Rows are points. Two turns around zero, p and q, are shown by what they do to some points. Write where each new point lands after one turn and then the other. Backwards means that the second turn is done in reverse. Each puzzle has new turns, and all numbers are rounded.
In the rows, zero is written as 128.

Turn p:
[141  83] => [129  81]
[ 73 166] => [ 85 179]
[149 102] => [141  97]
[141 125] => [140 122]
[137 165] => [146 161]
Turn q:
[184 126] => [146  75]
[89 90] => [ 79 151]
[ 98 109] => [100 149]
[124 160] => [157 143]
[145 155] => [159 122]
Where do these land?
p, then q backwards: [ 60 112] => [101  64]
p, then q: [137 129] => [130 119]
q, then p backwards: [162 155] => [170 116]
q, then p backwards: [152 116] => [132 102]

Turn p:
[164  78 151] => [190 107 136]
[109 122 186] => [125  96 180]
[109 160  86] => [ 88 151  97]
[142 142 137] => [132 145 142]
[115 136  80] => [106 139  84]
Turn q:
[101 131 150] => [121 160 116]
[128 113 114] => [116 112 123]
[159 163 122] => [170 118 146]
[ 61 100 104] => [ 88 131  63]
[191 133 151] => [145 120 192]
Where do these land?
q, then p: [160  72  85] => [139  52 119]
p, then q: [150 124  85] => [159  93 115]
q, then p backwards: [147 111 136] => [115 138 149]
p, then q backwards: [ 90 147 145] => [142  85 132]
p, then q backwards: [135 146 147] => [142 126 151]
p, then q backwards: [ 86 168 171] => [162  70 155]

Turn p:
[148  88 109 115] => [144  89 139 103]
[132  84 113 165] => [158  83 108 143]
[ 96 110 133 149] => [117 107 118 162]
[ 84 190 140 104] => [ 67 180 125 137]
[159 178 170  88] => [128 196 172 109]
[148 119 103 147] => [152 115 105 114]
Turn q:
[102 169  99  79] => [165 163 114  75]
[165  94 141 134] => [106 101 164 142]
[111 171 178 119] => [125 194 127 147]
[116 153  97 136] => [162 126 104 122]
[173  89 151 151] => [100  95 167 162]
[100  92 102 149] => [110  90  91 120]
Where do these land?
p, then q: [117  95  77  95] => [ 83 117 125  75]
p, then q: [ 99 110 124 132] => [109 110 106 131]
p, then q: [151 193 155 168] => [206 144 131 155]
q, then p backwards: [110 113 122 111] => [127 136 104 113]
p, then q: [125 114 130  77] => [ 88 160 129 116]
p, then q backwards: [166 144 160 185] => [132 201 122 152]

Turn p:
[145  95  89 134 128  79] => [109  99 141 106 117  70]
[177 147 149 121 150 174] => [157 133  99 178 169 133]
[ 72 103 167 113 136 141] => [141 104 124 105 103 190]
[101  93  83  84  95 134] => [171 132 143 101  68 104]
[152 159  97 150 176 149] => [106 146  71 158 141 105]
[109 150 126 159 111 180] => [119 164 126 171 103 158]
[134 175 179 118 124  95] => [120 147 145 101 190 156]
[134 101 134 146 103  73] => [101  99 176 105 133 108]
Turn q:
[122 168  81 147 147 158] => [155 124  82 105 167 150]
[144 117 112 148 109 147] => [143  91 120 135 129 130]
[ 79 101 134  85 122 126] => [ 79 148 115 134  88 149]
[114 169 191 101  99 129] => [129 179 159 185 131 152]
[114  91 119  71 163 138] => [104 144 128  83  76 154]
[147 158 119 187 129  47] => [137 137 125 134 179  36]
[119 106 166 152 143 105] => [ 92 125 166 128 143 108]
[120 125 142  93 113 156] => [128 137 132 143 101 166]
[192 118  88 170 127 147] => [183  66 125 105 140 109]
Where do these land?
q, then p: [145 165 100  90 164 122] => [162 171 117 124 161  96]
p, then q: [104 171 147 115 116 131] => [156 153 125 124 142 167]
q, then p: [ 92 120 145 167 146 118] => [112 113  95  97 111 157]
q, then p backwards: [145  95 117 157 101 182] => [128  67 170 131 148 137]
p, then q: [182 141 166 151 117  67] => [ 71 162 171  79 144 130]
q, then p: [ 69 133 107 116 114 161] => [126 157 102 151  70 126]
p, then q: [178 104 169  92 117 153] => [153  92 182  88 134 111]
p, then q: [109  95  72 138 148  91] => [ 95 142  97 159  80  96]
